Each row is a point. A path goes straight from each point to the next, and from the last back to the first. The post is the endless flat space through its rows: a point in 2 columns, a line in 3, a plane in 4, and so on, so that a path can go around it. Count how often the path circles the post. Going back the other way cancels.

Post (2 x 3):
[[-1.1  1.4  6.0]
 [ 0.1  0.0 -3.8]]
Path (8 x 3):
[[-1.8 -4.5 -0.8]
 [ 3.5 -2.5  6.2]
 [ 6.6  0.3  5.5]
 [ 1.2 -2.1 -0.7]
 [-3.3 -1.2  4.0]
 [-3.1  3.0  3.8]
 [-4.1  5.4  1.9]
 [-6.0  1.5  8.9]]
Times around: 0

Post (8 x 9):
[[ -0.6   1.5  -8.9   3.7   3.3   2.6   5.2   5.0   2.5]
 [  1.1   2.2  -4.7   9.2   8.0   3.7   2.1  -1.7   7.7]
 [  1.4   2.1  -1.3   7.5   2.5   6.4  10.9   1.7   2.5]
 [ -2.0   0.3   0.4  -4.1  -2.2  -4.4   1.8  -7.7   0.4]
 [ -1.1  -0.9   1.1  -7.3  -7.7   0.4 -17.2  -0.1   4.6]
 [ -0.3  -1.6   4.6  -7.5   4.0  -2.6   4.1  -1.5   0.3]
 [  0.1  -0.7   4.0  -0.7  -1.9  -7.7   0.5   2.4   0.3]
 [  0.5  -3.3   3.4   2.5   6.0  -2.6   0.4  -3.3  -8.6]]
Path (30 x 9):
[[-4.3  3.5 -1.1 -2.1 -6.7 -0.3  5.3 -2.5  4.6]
 [-1.7  8.0  1.0 -0.3  1.8 -1.7  1.3 -0.3  1.3]
 [ 2.0  5.1 -4.1  7.5  0.2 -0.5  3.5 -2.7  1.9]
 [ 4.7 -0.8 -5.0  3.3  4.1 -3.7  0.0 -4.3  0.0]
 [ 6.3  1.8  5.1  2.7  0.5 -0.7  1.9 -0.2 -0.5]
 [ 1.9  3.4  0.0 -2.9 -4.1  1.8  2.8 -0.7  4.7]
 [ 5.2 -2.3  1.3  6.6  6.7 -3.6  2.1  1.4 -6.4]
 [ 3.6 -3.5  2.5  2.8  2.5  0.1  9.9 -0.5  6.3]
 [-2.2 -3.8  5.5 -1.8  2.6  0.0 -3.1 -3.9  3.8]
 [-8.2  0.3 -7.4 -1.3 -2.2 -6.1  2.2  1.0  1.9]
 [-1.4  4.5  8.5  5.5  4.1  1.6 -1.0  2.3 -6.5]
 [ 1.0  2.9 -0.7  1.1 -0.5 -1.7 -0.4 -1.2 -0.2]
 [-0.3  2.9 -2.6  0.9  4.9  4.3 -0.1 -8.7  0.2]
 [-2.2  1.7  7.1 -3.6  1.5 -6.8 -2.3 -5.2  4.8]
 [-1.9 -1.3 -1.1  0.9  0.2  2.0  2.9  4.0 -1.5]
 [-2.0 -3.5 -0.3 -4.0  0.2 -5.1  3.4 -1.1  6.9]
 [ 1.9 -3.7 -1.7 -3.3  1.4  0.2  2.7 -3.3  0.5]
 [-1.2 -1.6  0.2 -8.0 -0.5 -0.5  4.7  2.0  5.7]
 [-4.7 -0.7 -5.5  0.4  5.0  1.1  1.6 -2.2  1.7]
 [-7.7  3.6 -0.6  0.5 -1.5  4.6  1.3 -1.4 -1.8]
 [ 0.8  5.6 -1.7  0.4  2.7 -1.6 -3.5 -5.1 -5.8]
 [ 0.9  7.1 -3.6  1.9 -1.3 -0.8 -2.0 -3.3 -4.9]
 [ 2.3  0.9  2.0 -3.8 -3.1 -1.9 -5.1  3.4  3.2]
 [ 3.5 -1.6 -0.8  2.0  2.7  2.1  2.5  4.1  2.1]
 [ 0.6 -3.9 -0.6  9.1 -0.3 -2.5  1.8  3.6 -4.3]
 [-0.2 -1.5 -6.2  1.4  1.3 -6.3 -3.5 -0.4  5.2]
 [ 7.0 -0.2 -4.6 -0.2  6.0 -1.3 -2.6  1.6  1.4]
 [ 2.1 -2.7 -2.4  0.3  4.3  4.1 -2.0 -1.5 -0.9]
 [-0.7 -0.5 -1.2  7.3  1.4 -3.7 -3.8 -9.2  5.6]
 [-3.7 -6.1  5.9  1.9  6.2 -4.8 -2.9  1.2 -0.8]]
Times around: 2
